Rows are points. The window is the flat piece filled in between its corners: a triangle in 3 columns, a solid with four corners in 4, and so on. A path goes straight from each point to the next, and from the last back to the first. List the points from which the path goes on through the window.

Window (3 x 3)
[[ 72 -11  33]
 [-17  36   4]
 [ -4 -36  16]]
Path:
(1): [-16   3  58]
(2): [ 1 22 28]
(3): [  0  22 -27]
(4): [34 -5  5]
(5): [19 22 47]
(6): [43 24 46]
(7): [59 12  7]
(8): [ -3   4 -19]
Through the window after points: 2, 4, 8

Window (4 x 4)
[[-45   7 -38 -26]
 [-38 -37   0  20]
 [  1  13  -3 -20]
 [ -6  13 -40  56]]
Path:
(1): [-21  20 -11  46]
(2): [-51   9  18 -11]
(3): [-26 -24 -20 -34]
(4): [-38 -25 -33 -34]
(5): [-51  28   7 -25]
(6): [-30  32 -16  -3]
(7): [ -2   1 -41  -6]
(8): [ -4  -2 -44  39]
(9): [-24  34 -12  59]
(10): [-51  32 -24  15]
(11): [-14  -8 -43   1]
(12): [ 13  -3 -67  29]
Through the window after points: 8, 10, 12

Window (8 x 8)
[[ 23   5 -53 -33 -28  67 -26  34]
 [-41  41  32  28   9 -42 -40   3]
 [-62 -18  41 -29 -34 -25  19   9]
 [ 41  -4 -16 -19   5  39  12 -72]
 [ -7  13  16  54  15  14 -13  -7]
 [ 47  32  31  25 -22 -15 -20  -9]
 [ 31  12  -9  18  43 -21   8 -13]
 [-11  43 -22  47  18 -63  35 -22]]
Path:
(1): [ 31 -33  -8  25 -33 -37 -31  -2]
(2): [ -8  59  27   2  17  30  32 -12]
(3): [-29  44  37 -10  -3   5  -1 -17]
(4): [-29 -20   5   1 -28 -23 -12   5]
(5): [ 11  -9 -18  28  -1 -63  -9 -33]
(6): [  5  58  48   8 -20  17  12  16]
(7): [-17  71  38  10  30  24  14 -17]
(8): [-10 -35   6  -4 -35 -32 -33   5]
Through the window after points: 5

Window (9 x 9)
[[ 29  19  71 -54 -21   1   9  11  15]
 [-10 -46  29  16  41 -76 -16  20 -24]
 [ 15 -17 -17 -19  -2  23 -41  -1  17]
 [  2  13 -30  23  52  27  22 -20  41]
 [ 28  46  18 -49 -71 -21  12   9  31]
 [ 52   2 -23   1  31   3 -21 -17   3]
 [ 40 -25 -31  30  36  50  36  10  17]
 [-13  -5  30  56  43 -61 -32  55 -40]
 [ 25 -32  -8  50  31  33  -2 -51  27]]
Path:
(1): [ 39 -44   7  19   8   7 -17 -10  72]
(2): [ 34 -11   5  11  -6  -9 -28  13  35]
(3): [  9 -13  10   2  11  -3  -2 -12 -20]
(4): [ -8 -22 -10  -2  -1 -30  -3  -6 -57]
(5): [ 14  18  42  24  27 -38 -26  27  35]
(6): [ 52 -10  13  28  16 -10  -1  13  61]
(7): [-10 -27  -8 -18  25   1  -5 -14 -36]
(8): [  8  -1 -15  48  40  33  10 -52 -20]
Through the window after points: 8

Window (11 x 11)
[[ 16 -50  21  15 -69  46  19  63  -8 -34   9]
 [ 29 -23 -15   6  -1 -40 -14 -28 -11 -27 -11]
 [  7   4  -3  30  11  93 -46 -55 -11   8 -21]
 [  8 -11   4 -17 -11 -41  36  -6  17  14  28]
 [  6  -6   4  -5 -55 -22 -36  20  -1   6  -3]
 [-22   5  47  60  32  95 -60 -19   3 -25  -9]
 [ 13  13  -7 -45 -33 -25  17  20  18 -38  -4]
 [ 27  33 -36  16   9 -46  20   9   5   6  -3]
 [-42  -8  -6  18  30  32  -5  -8 -10   2 -35]
 [ 36 -27 -33 -14  -1 -39  -4  14  49   5  -7]
 [ 35   0  20  -3  31  -4  -1  -7  -3  19 -38]]
Path:
(1): [  4  -9 -13 -24  19  33 -43  34 -35   0  13]
(2): [ 10 -24 -14  -4  23  13 -14   4  -2  -3 -13]
(3): [-15  10   4  32 -34  -2   1  -7  46   0 -20]
(4): [ 19 -13  -1  15 -28 -10   5   2   9 -13 -11]
(5): [ 13 -52   0 -36  24  -4 -16   1 -42 -28  34]
(6): [ 17  -7  21 -27  43  23 -11  21 -32  -8   1]
(7): [  3  -5  -8  29 -24   6 -12 -14  18 -12 -29]
(8): [ -2  -3   6  13  -5  46 -21 -37  13 -12 -40]
(9): [  3  -1 -19  22  29  32 -22   6 -38  32  28]
(10): [ 21  -4  15 -11 -11  16  -8  49 -31  -4  26]
(11): [  5 -38  -7  37 -24  -3  14 -30  44  -4 -36]
(12): [  0   3  -1   8  -9  15   2 -21  13 -12 -22]
Through the window after points: 2, 4, 8, 12

Window (12 x 12)
[[ -4 -48  41  71  75  23  57  60  39  35  41  -5]
 [  7 -16   4   5 -21  34   5 -52 -26  10   6   0]
 [-15  23  -4 -26 -10  23  22 -20  17 -11 -29  17]
 [-18  16  -2   4 -16 -26  26   5  -2  16  52  12]
 [ 21  44  38   5 -25  32 -32   2 -35 -30 -16  17]
 [ -1  -3  21 -16 -76  -4 -16  -8 -10  10 -41   8]
 [ 56 -13  -6  28  26 -32  27 -31 -28  -8 -58 -13]
 [ -2  37  18 -30 -36  32  22  10 -51  39 -16  10]
 [ 35 -45   4   3  10  18  67  45  30  16  63  42]
 [ 11 -34 -37  74  41  38  39  72  21  16  34  -9]
 [  4 -29  -1 -55  11   1  -1  22   1  20  34  -8]
 [ 26 -29 -13  77  73  18  10  38  28  52  14  51]]
Path:
(1): [-27 -30   0 -12 -18  -8  14  24 -46  -9  -2  12]
(2): [-11 -47  17 -22   5   7   7   8 -48 -51 -18  28]
(3): [ 24  20 -13 -10   6   9  16   6  45  76  35 -20]
(4): [60 27 43 39  2  8 28 13 41 38  5 10]
(5): [-18 -30 -14  28  26  23  32  21  -4   2   7  23]
(6): [-12 -12   7  -3  10  10  29  26 -26   1  12  17]
(7): [ 33  -3   4 -11  -5  16  12   0  21  14   7  10]
(8): [60 19 28  6 10 39  3  3 61 36 21  5]
Through the window after points: 2, 6, 8

Window (14 x 14)
[[ 41  32  75  12 -21  46 -13 -54 -21 -13  20 -36  12   0]
 [ 25 -10  15 -21 -13  40  56   1  -4   7   3  -5 -29 -17]
 [-26  40  25  86  -4 -30  -6  49 -38  39  30  35   1 -26]
 [ -2  51  34   9   7  56 -33 -16   0 -16  -3 -64  -5 -16]
 [-15  -8  30  54 -26 -92 -27  40  15  28  -4  32  28 -11]
 [  1  -8 -68  30  27  14  49   4 -23  33  60  14  22  -8]
 [ 32  17 -11 -17 -54  38 -10  -7   2  -6  45  -6 -29  -5]
 [  1 -12  26   6  -9  41  24   0  13 -49  51  -5 -15   9]
 [-18  43 -42  71  -5 -45  54  14 -18  -6  20  43  24 -43]
 [ 37  -9  25  18 -17  47 -10   1 -45 -39  11 -45   4 -37]
 [  8 -54  -7  -5 -16  -9 -23 -38  12  -2   8  63 -76  10]
 [ -3  -4  14 -11 -17 -53 -19  -5 -36  -1  12   7 -54  38]
 [-25 -14  12 -25 -45  52  -1 -30 -28 -13  11   3  -6   5]
 [ -6  53   6  30  29 -43 -12  47 -32  11  22  58  42 -33]]
Path:
(1): [-13  -3  63  -4  -7   1  30 -16 -11  13   9 -42 -28 -95]
(2): [  4  16 -15  31  -6   9   3   5 -19 -10  16  25  11  17]
(3): [  1  14   9  57  -6 -13 -10  20 -11 -10   5  14  21  18]
(4): [  6 -19  36 -29 -32  -3   4 -15  10   1  42   1 -34 -33]
(5): [-45  -6 -15   5 -47 -57   3 -38  -8  12  55  -6  38 -63]
(6): [ 36  11  17  17   5  40  13  13 -11 -16  -9  17 -33  23]
(7): [ 19   8  11   2 -33  18  15 -27 -23 -28 -14   2 -11  35]
(8): [-21   6  23  29  18 -34 -52  27  11  34  50   0 -21 -58]
(9): [-16  13  -4  -6  -3 -25 -19  -3 -29  18  50 -11  -1 -39]
(10): [  5  15  31  32  -2  17  10   5 -17 -14  -9  12  -4  14]
(11): [ 25  12 -11  35 -20  47  22  65 -18  63   0  57   7  44]
(12): [-20  19  24  -5  10 -39   8 -46 -12 -65  35 -28  -8 -73]
Through the window after points: 3, 7, 11

Window (14 x 14)
[[-50 -48 -23  -2  21 -38  14  11 -38   0   6 -17 -16  53]
 [  2  36   2 -24  -8 -20 -36  31  24 -48  12  25 -49 -54]
 [ -1 -42 -33 -12  66  -5 -28  10  40 -37  22   8  19  26]
 [ 18   1  36 -32 -36  21  -5  46  43  -7  38  17 -10 -87]
 [ 21 -46 -24  10  46  -2  22 -12  22 -58  52  20 -41 -11]
 [-53 -14  -9   8 -29 -24  45   3 -19 -44 -76 -40  19  21]
 [-80  24  21 -13 -12 -18  24 -40 -40 -16 -33 -18  35 -21]
 [ 32   8  42 -91  -6   6  -5  24   9 -53  21  -4 -22 -61]
 [  6  -7  -4 -12 -18 -30  -7 -19 -39   0 -45 -26  14 -47]
 [ 31 -37   7  11  18 -15 -43   0  40 -62  83 -20 -19  22]
 [-25  -9  13 -10   0 -52  33 -45   7  12 -47  -5   7  48]
 [ -9 -59 -50 -18  10  23 -32 -29  41 -39  41  -5 -45  31]
 [-34  26 -40 -23 -41 -47  50 -22 -41  -8 -30 -14  50  24]
 [ -4 -63  -2 -34  -7 -39 -28   5  37 -63  42  31 -14 -37]]
Path:
(1): [ 11 -22   4  -6 -14 -20 -26   8   5 -48  -5   6  -7  17]
(2): [ -4 -21  -6 -34 -36 -11 -13   1 -30 -44 -23  60 -17  22]
(3): [-24 -31 -18  -2  32 -19   4 -22  54 -20  32 -55  -7 -11]
(4): [-19  -3 -21 -27  -5 -31  14 -11  20   8  -9 -43   6 -44]
(5): [ -4 -16   4  -6 -15 -14  -4  -4 -24 -34 -25  -1   0  -9]
(6): [ 21 -23  21 -13 -21  19 -29  18   0 -58  48  83 -37  -5]
(7): [ -5 -11  -5 -35  13 -23  26   4  34 -11   5 -56   4 -59]
(8): [-41  19  -7 -32  27 -78  36 -27  29  -5  -8 -65   3 -13]
(9): [ -3 -33  10   3 -28   9  -6 -16 -31 -19 -25  39  10  30]
(10): [  8 -24  10 -19 -19   1  -8 -12  10 -38   7  22 -11  -5]
(11): [ -3   0 -15  -4  29 -31   4  10  31 -20  29 -48  -3 -46]
(12): [-22 -16  -7 -14  16 -18   8   0  18 -24  11 -21  -9 -13]
(13): [  6 -28   4  -7   1   0  -5 -36 -37 -75  11  63  17  12]
(14): [-10 -21 -18  -8 -11  -7  -3  -6 -12 -25  -4  12  -9  18]
(15): [-35  -8 -35 -41   7 -32  15 -27  54 -34  24 -54  -3 -10]
(16): [-53 -43 -25 -15  16 -18  37 -20  30 -38  40 -37  -4 -28]
Through the window after points: 2, 4, 6, 8, 12, 14, 16
